Rows are points. Before rounding, the points of a table are all equally far from one centre. They may lie mostly on one side of it. Where is the centre, to within rounding?

Points, 8 rows:
[[ 18 -20  33]
 [ 33 -21  21]
 [ 12  51  14]
 [ 17 -46   2]
 [ 43 -10  13]
 [ 26 -43  -4]
 [ 31  40  11]
 [-15 -53 -18]]
Centre: [ -6   4 -14]

Points:
[[-26   4  58  -3  10 -11 -18 -68]
 [-16  17  37  28 -42   1 -25 -28]
 [-26  13  42  30 -30  34  -2 -34]
 [-15  -9  33  21  -5  33 -31 -68]
 [-44  10  16  28 -13  -5 -12 -26]
 [-24  -8  51  29 -35  -6   4 -44]
 [-28   7   7  -6 -33  21 -29 -30]
 [-40  33  44  19   2  11 -13 -46]
 [-43  -8  41  22 -20   6  -1 -22]
 [-34  13  26  37 -18  -1  21 -21]
 [-39  10   9  14 -19  24 -21 -23]
 [-49  18  39  13 -11  15  13 -39]
 [ -5  12  22  18 -27  20 -40 -65]
 [-30 -23  48  32   2  -2 -11 -45]]
Centre: [  9   6  26   1   0   5   1 -35]

Points:
[[ 19 -55   3  -1  -9  18 -56  41 -12  41  -1   0]
 [  7 -69  13   1  27  -4 -54  26   2  40  -3  20]
 [ -6 -41  24 -16 -25 -23 -53  26  -4  38  14 -14]
 [-15 -51  22   1 -10  -9 -37 -18   9 -14 -17  36]
 [  0 -41  30   1 -23  -2 -59  18  10  12  27  14]
 [ 28 -48  -6   3   8  22 -21  36 -17  32  -3  20]
 [ -3 -33  24   5 -21  -7 -53   8 -14   1  15 -19]
 [  0 -49   6  10  -8 -10 -56  40   7  67 -21  19]
 [ -4 -63   9 -20 -17   0 -46  47  -3  18  15  10]
 [-14 -25  28 -26  12 -20 -39  33  21  17  13  -6]
 [-17 -64  24 -15 -18 -10 -51  28  -2  36  18  19]
 [  4 -53  20  -1 -14  -3 -43  24  18  20  28  38]
 [ -1 -66  10  -8  16   2 -52  17  12  39  -5 -26]
 [ -8 -55  16   6   0   1 -46  50  21  40  -3  28]
 [ 21 -67   9  -3 -12  10 -62   6  20  33  11  22]
 [ 11 -60   0   1  11   1 -57  24  -4  32  29  14]]
Centre: [ -6 -30  -4  -8  -5  -3 -37   6   4  26 -13  13]

Points (27 x 20):
[[ 23  -4  -2  42 -20   6   3   5  30 -66   4   6 -24 -18  -1  68 -33  29
  -32  -7]
 [  3  -3 -29  59 -60  29  -7 -20  -3 -54   2  10 -33 -31 -13  29 -35  -3
  -31   9]
 [ 18  -1   4  47 -31  16 -18  11  14 -63  18  25 -24 -23   2  56 -29  -4
  -51  -6]
 [ 14  15  -4  21 -28   9  11  17 -24 -52  14  18 -31 -23  -6  58 -50   9
  -24   9]
 [ 33  -8   6  33 -18   4  -4   7  36 -54 -17  35 -20   8 -22  61 -36  40
   -5   3]
 [  6   6  31  46 -37  22  -2  15  22 -57   2  20 -47  -3 -13  31 -21  21
  -45 -14]
 [  2 -17   6  19 -25   9  -3  22  20 -65  11   8 -32 -28   1  61 -25  27
  -22 -28]
 [-11  15  11  48 -39  23 -25   0  -5 -65   7  19 -21 -27 -24  52 -16   5
  -14  19]
 [ 15 -14   4  24 -16  42 -23  -7 -15 -39  19   1  26 -15 -16  64   2  19
  -41  -2]
 [ 29 -36  23  59 -18  13  -7  -1  10 -63  20  27 -18   9 -34  41 -26  -6
  -33   8]
 [ 26  14  18  65 -19   6  -3  -1  -1 -39   6  -2 -53 -22 -33  46 -43  11
  -18   5]
 [  1   5  34  29 -28 -15   1   9  31 -60 -13  36 -43   9 -21  41 -24  28
  -19  -9]
 [  6   9   7  50 -14  25   6  -9  -8 -20   1   3 -20 -35 -13  61 -19  48
  -20  21]
 [ 29  11   3   5 -11  20  -3  17  25 -66  19  30 -10 -19 -28  58  -6   9
  -10  18]
 [  5   1 -21  51 -39  12 -13   6  28 -64  23  21 -14 -13 -14  42 -36  26
  -29 -11]
 [ 32  18   2  19 -38  36   5 -15  21 -55  23  12 -27 -25  16  33 -56  19
    9   9]
 [ 44  18  15  36 -15  11   1   7  24 -75 -16  19 -24 -28  -8  58 -15   6
  -34   8]
 [ 34  -4   0  40 -31  23   6  -4   4 -70   7  -2 -24  -8  -8  51  -7  45
  -31  14]
 [  4  -2 -13  49 -34  13  12  19   4 -50  20  18   1  -6  -3  57 -41  12
  -28  15]
 [ 26   6  17  15 -50  24   4  -5  28 -61   9   2 -13 -46  -1  58 -24  -4
  -26  16]
 [ 50 -18   7  33 -14  15 -18   9  27 -62   5  46 -13 -11 -15  37 -27  42
  -19  13]
 [ 10 -26 -14  12  -2 -21 -10 -18  12 -70  25  25 -29 -19 -25  58 -47  -9
  -12   1]
 [-11  15  13  57 -36  -4 -16  11  27 -74   5   7 -24 -17 -18  46 -27  -1
  -10  -7]
 [  6   9  -2  47 -11  26   6   3  -6 -76   6 -22 -21  -4 -37  38 -37   0
  -25   0]
 [ 27   8 -33  33  -4  25  -8  12   0 -63 -25  28  -7 -11   3  51 -29  29
  -22  25]
 [ 15  -1   1  43 -60  18 -15 -17  21 -39  17  17 -27 -17   3  56 -36  37
  -20  13]
 [  5  -9  -8  24 -32  20   4  -2   5 -61  23  15 -24 -11 -15  63 -23  35
  -11  24]]
Centre: [ 17  -9   3  19 -14   3  -8 -18   3 -25 -12   9  -9  -9  -2  11 -12  -3
  -7  -8]

Points (27 x 24):
[[-14 -24  11 -20  12 -44 -24  -4   1 -33  -3  31  -3  39   7   1 -16  19
   61 -11 -16  63 -11 -36]
 [-21 -10 -17 -46   0  -9  20 -54   6   1  -7  -5  39   7  -4  18  -8  36
   34  17  14  37   0 -63]
 [-14 -22  25 -49  -2  -2 -13 -38   9 -28 -32   4  18 -30  -6  35 -53  36
   21   1 -28  18 -41 -40]
 [-37  24  10 -18 -11  30  45 -28  -1 -19  21  -5 -20  -9 -38  13  29  60
   55  25 -14  12 -44 -47]
 [-36   5 -16 -66  31   0 -28 -18  -3  21  -3 -11  23   6 -29  24 -29  63
   40   0   5  23  17 -33]
 [-31 -16   3  -2 -30   0  14 -36 -16 -39   1  18 -38  11 -20  42 -19  49
   75  32 -15  19  -9 -47]
 [ -3 -31 -17 -30 -21   8  -9  16 -23 -54 -22  17 -25   4 -29  31 -37  31
   43  18   4   3  35 -50]
 [-21  15  17 -41  46  20  -5  10   8 -17  16   4 -25   8 -32  35 -27  74
   47   0 -23  46 -11 -41]
 [-21 -10   9 -46 -13   9 -27 -26   6  -1   9  -5  18  24 -67  25 -21  25
   27   2  27  50 -36 -60]
 [ 13 -13  28 -52   5  -5 -19 -18 -17 -40 -30  14 -11   7  -9  25 -13  52
   44   3  16  18 -10 -72]
 [  2 -17  29 -66 -22   8 -13  -9  22  12   3   3  12   9 -30   4   3  45
   29 -14 -46  10  14 -46]
 [  3   4  33 -38  -2  32  -7 -33  16 -50  -5  16  24  10 -36  18  -9  45
   16 -39   7  16 -12 -40]
 [  5  -3 -11 -42  19  12 -16  -3   3 -44  -9 -15 -24  23 -31  33  23  39
   52  13  -8  51 -15 -65]
 [ -7  22  21 -54  -6  29  -4   6  -1  12  11  19   4   7  -1  43  32  13
   34  17  58  46  41 -22]
 [-11 -48 -14 -46  21   0 -32 -34 -17  -9  -8  17 -23  -1 -37   9  14  61
   -3 -30  11   6  30  12]
 [ 19  -8  14 -12   1  23 -16 -31  37   6  12  22  31 -12  19  51 -39  35
   44  -3 -16   6 -14 -25]
 [ 24  23  30 -29  19 -22  18   1  -7  -1  17 -17  14  41 -47   4  18  54
   55 -21   5  42 -11 -32]
 [-42 -29  32  -4  -7   5  31  -3 -25 -18  27 -33  24 -12 -16  27 -25  54
   79  12  -7  43   2 -25]
 [-12  -3  21 -25  36  21  19 -46   4 -56  -5  10   1  14 -17  -2  17  20
   33   9   4  35 -21 -69]
 [  2 -38  -4 -35  -1 -14 -22   1 -72   0  13 -24  13  35 -54  49  -6  24
   16  13  17  40  -4 -43]
 [ -6  15  38   7  12  12  18  -2 -11 -35  12 -13  25  20  -4  33 -44 -17
   59 -11  -3  16  23 -40]
 [ 21  19  12 -64  31 -40 -27 -61 -15  -7   6 -21  -8  21 -51  -5 -15  38
    4   6 -40  20   3 -13]
 [ -5   6  -9 -23 -15 -21  31   7  -6 -34 -20  18 -24  43 -29  14  17  29
   48  25 -30  39  13 -58]
 [  2   1 -10 -10  11 -36  52  50 -23  15  11 -23 -12 -19 -67 -23  -7  28
   29  -2  18  34  -1 -28]
 [ 18 -28  24 -47  21   6 -16  22   6  -4  27  14 -26  22   0  40 -15  46
   53 -28   8  44  17 -16]
 [ 11  13 -10 -22  -3   6  -4 -34 -25 -38  16 -15  20  -6  14  75 -23  28
   49  25 -15  36  31 -42]
 [ 31   6  -7 -38  -4 -11 -25 -12 -36  -4  11  35  -1  43 -24  34 -46  43
   69  13   9  34  -1 -39]]
Centre: [ -5   6   7 -15  -3  -1  -8  -3 -20 -11  11   3  -5 -13 -18   5  -3  15
  16  25  -1  21 -13   8]
